Each row of a before or after table is a point. One or more steps were done to the points. Then noise was added and the rows were shuffled. The steps act on how far a point lies along the listed directions, d1 being the first. Name the steps. A step turns or swaps two directions, mirrors them in a line or flattens them onto one, adds a multiple of one to another, or multiplies one. Angles are multiples of 10 degrees, from the lower direction toward the higher: turns from -170 to 170, lines from 10 to 170 but not 90. Use the fewest steps. Two steps may share a direction if one is a turn and the other turns, adds or multiplies; they go together, in the order done. Otherwise the lowest direction goes first.
In the rows, zero is written as 128.

Directions:
(1): [157 101]
(2): [101  99]
Before:
[[152 124]
 [159 152]
 [147 122]
 [142  64]
 [146 107]
 [187 114]
 [106  87]
 [120 153]
 [127 125]]
After, 9 rows:
[[181  74]
 [112 147]
 [113 105]
 [132 102]
 [104  70]
 [171 120]
 [ 89 117]
 [133 129]
 [120 105]]
Steps: mirror d1 and d2 in the line at 20 degrees

Directions:
(1): [105  88 160 125]
(2): [135 148 154  84]
(3): [127 155 164 161]
(4): [179 108 139 133]
Before:
[[ 72 144 115  94]
 [140 168 166 143]
 [181 119 122 127]
 [ 85  96 114 146]
 [123 109 139 141]
 [111 164 128 104]
 [115 152 122  82]
 [ 73 116 112 100]
 [117 115 134 131]
 [131  87 146 133]
 [118 150 118  92]
 [137 156 143 137]
 [132 164 137 132]
 [148 167 144 142]]
After:
[[101 172 113 130]
 [ 89 125 166 111]
 [170  91 133  67]
 [178  98 107 102]
 [106 119 160 103]
 [137 128 122 164]
 [105 132 190 106]
 [138 134 141  62]
 [156  90  90 187]
 [147 134 146  40]
 [109 126 154 117]
 [131 119 156  63]
 [151 151 123 169]
 [145 123 128 141]]
Steps: turn d1 and d4 by 130 degrees; turn d1 and d3 by -50 degrees; multiply d2 by 2

Directions:
(1): [ 99 161 130 109 113 189 157 123 133]
(2): [139 143 166  84 143 130  91 148 165]
(3): [186 128 164 137  93 144 135 101 120]
(4): [126 125 121 144  71 120 131 181 154]
(5): [ 89  90 170 127 112 139 106 135  91]
(6): [121 108 109 160 125 161  84 100 166]
Before, 13 rows:
[[ 77 156 120 104  70 188 181 138 135]
 [108  86 121 161 109 122 107 148 142]
 [113 108  93 171  97 127 143 136 101]
 [169 115 165 159  94  94 130 129 112]
 [114 139 113 127 105 179 162 123 123]
 [ 81 150  94 133  94 162 180 156 122]
 [168 115 129 172  78  81 126 161 157]
 [ 90 154 102 105  89 207 163 142 137]
 [165 122 155 106 117  77 145 157 130]
 [118 144 127  99 132 121 151 123 106]
 [ 84 164 120 132 135 173 167 122 140]
 [128 108 109 162 114 120 125 142 106]
 [125 117  79 158 134 132 145 105 136]]
After (13 x 9):
[[ 71 114 134 153 108 109 131 172 114]
 [161 150  98 109 144 108 153 146 150]
 [133 148 156  79 135 132 159 136 122]
 [116 125 142 109 149 115 127 154  92]
 [157 154  56 114 169  78 160 115 158]
 [108 108 154 103 170 115 109 140 118]
 [172 170  64 102 172 104 147 121 160]
 [121 143 132  99 159  97 143 153  85]
 [ 73  88 101 157 107 148 146 123 110]
 [ 34 125 133 118 146 127 125 154 114]
 [140 128 105 136 109 121 145 110 115]
 [172 176 116 132 158 113 166 111 155]
 [144 159  87 109 185  94 169 112 119]]
Steps: mirror d1 and d5 in the line at 130 degrees; swap d2 and d6; turn d3 and d4 by 110 degrees
